Rows are points. Any point is a mix of the corners, with weights that add up to 1. It lies inside the corners' shape when no weight is negative. Say inside or outside, and name the corners with a negative weight.
In the rows, zero is written as 128.

Corners:
(1): [74 64]
(2): [146 151]
(3): [174 139]
Points:
[93 93] => outside (3)
[134 103] => outside (2)
[138 109] => outside (2)
[127 121] => inside
[204 172] => outside (1)
[184 161] => outside (1)
[178 167] => outside (1)

Corners:
(1): [194 103 163  76 142 150 174  51 105]
(2): [149 115 201  83 171 109 170 129 118]
(3): [146 106 139  81 200 161 149  65  66]
(4): [104 112 182  97 139  79  99  73 133]
(5): [104 174  75  82  58  26  79 188 157]
(6): [104 184  87 136  54 150 121 182  87]
(7): [ 57 131  40 172  73  35  92 157 163]
(8): [128 140  92 110  96 214 141 146 137]
(9): [ 96 101 148  70 148 142 181  83  83]
(10): [ 94  63 115 119  91  66  66 139 118]
Points:
[129 119 148  96 135 120 130  92 110] => inside
[123 130 124  98 118 139 129 126  97] => outside (7)
[ 94 163  77 115  89 118 136 165 119] => outside (1, 4, 10)
[ 99 161  84  97  80  67 110 138 121] => outside (2, 8, 10)
[141 115 102 132 128 159 151 118 107] => outside (4, 5, 9)

Corners:
(1): [109 111 143 117 120  67 155 142 121 111 115 104 133  98 171  96 133 144]
(2): [165 139  61 111 131 144 108 156  93 124 169 136 122 118 146 117 127 116]
(3): [177 135  89 130 128 128 152 127  66 118 145 122 137 147 108 152 134 163]
(4): [ 36 162 201 114 166 183 108 179 177 134 140 105 114  59 125  72 147  75]
(5): [139 154  78 138 131 188  97 155  74 160 149 109 117  54 108 205 103 121]
(6): [155  88 111 156 127 191 177 178 158 130 116 101 177 111  87 142 122  89]
(7): [ 95 138 171 108 138  72 109 135 127 117 161 133  87 118 124 121 118 111]
(8): [150 153 129  94  96  91 123  92 115 149 158 106 172 212  71 142 127 120]
(9): [ 87 178 116 136 108 117 151  93 132 137 168 116 107 115 139 153 111  82]
(10): [ 97 142 128 150 140 143 119 138 154  77  67 128 147 146 163  83 134  89]
(11): [167 116  86  81 149  88 130 125 100 150  96 156 178 164 155 186 113 144]
(12): [ 93 137 116 109 132 132 100 123 110 141 118  98 126 164 154 135  75 151]
(13): [145 139  77 139 111 111 124  65  99 166 140 146 163 189 172 123 112 171]
(14): [117 163 115 103 144  62 119 110 182 134  81 138 159 149 113 138 113 152]
(15): [133  81 112 110 145  98 144 168 133 105 108 153 227 249 129 100 186 190]
(16): [139 119 103 121 116 159 145 135 144  89 104 148 189  97  97  98 160 133]
(17): [ 61 138 131  72 135  97  77  82 161 194  40 112 108 134  91 131  90 142]
(18): [123 146 111 115  90 145  89 150 103 152 139 142  86 140 159 117 113 161]
(19): [108 149 157 135 143 141 122 112 132 110 170 110  81  82 141 150 155 140]
Points:
[141 118 117 131 123 114 153 106 121 119 120 123 163 141 108 146 140 133] => outside (2, 4, 12, 14, 18)
[138 124 118 131 133 142 139 144 128 109 127 116 179 153 118 111 151 134] => outside (7, 9, 11, 17, 18)
[127 132 115 119 125 128 128 128 113 140 141 124 138 136 129 135 126 136] => outside (10, 14)
[146 140 105 112 114 111 129 122 105 143 139 120 107  84 115 165 116 136] => outside (4, 10, 12, 13, 15)
[127 147 111 111 124 134 129 131 120 138 135 116 122  96 116 148 119 122] => outside (7, 10, 13, 15)
[121 141 124 114 132 116 116 125 121 127 124 132 140 145 133 118 139 142] => outside (6, 9, 12)
[122 139 116 123 125 128 131 118 128 129 128 114 149 139 118 128 131 133] => outside (7, 11, 18)
[152 127 109 119 121 112 141 145 112 103 138 132 146 151 133 125 138 137] => outside (4, 5, 13, 17)
[131 141 117 131 127 135 121 133 121 123 137 121 137 127 133 119 123 132] => outside (9, 11, 15, 17)
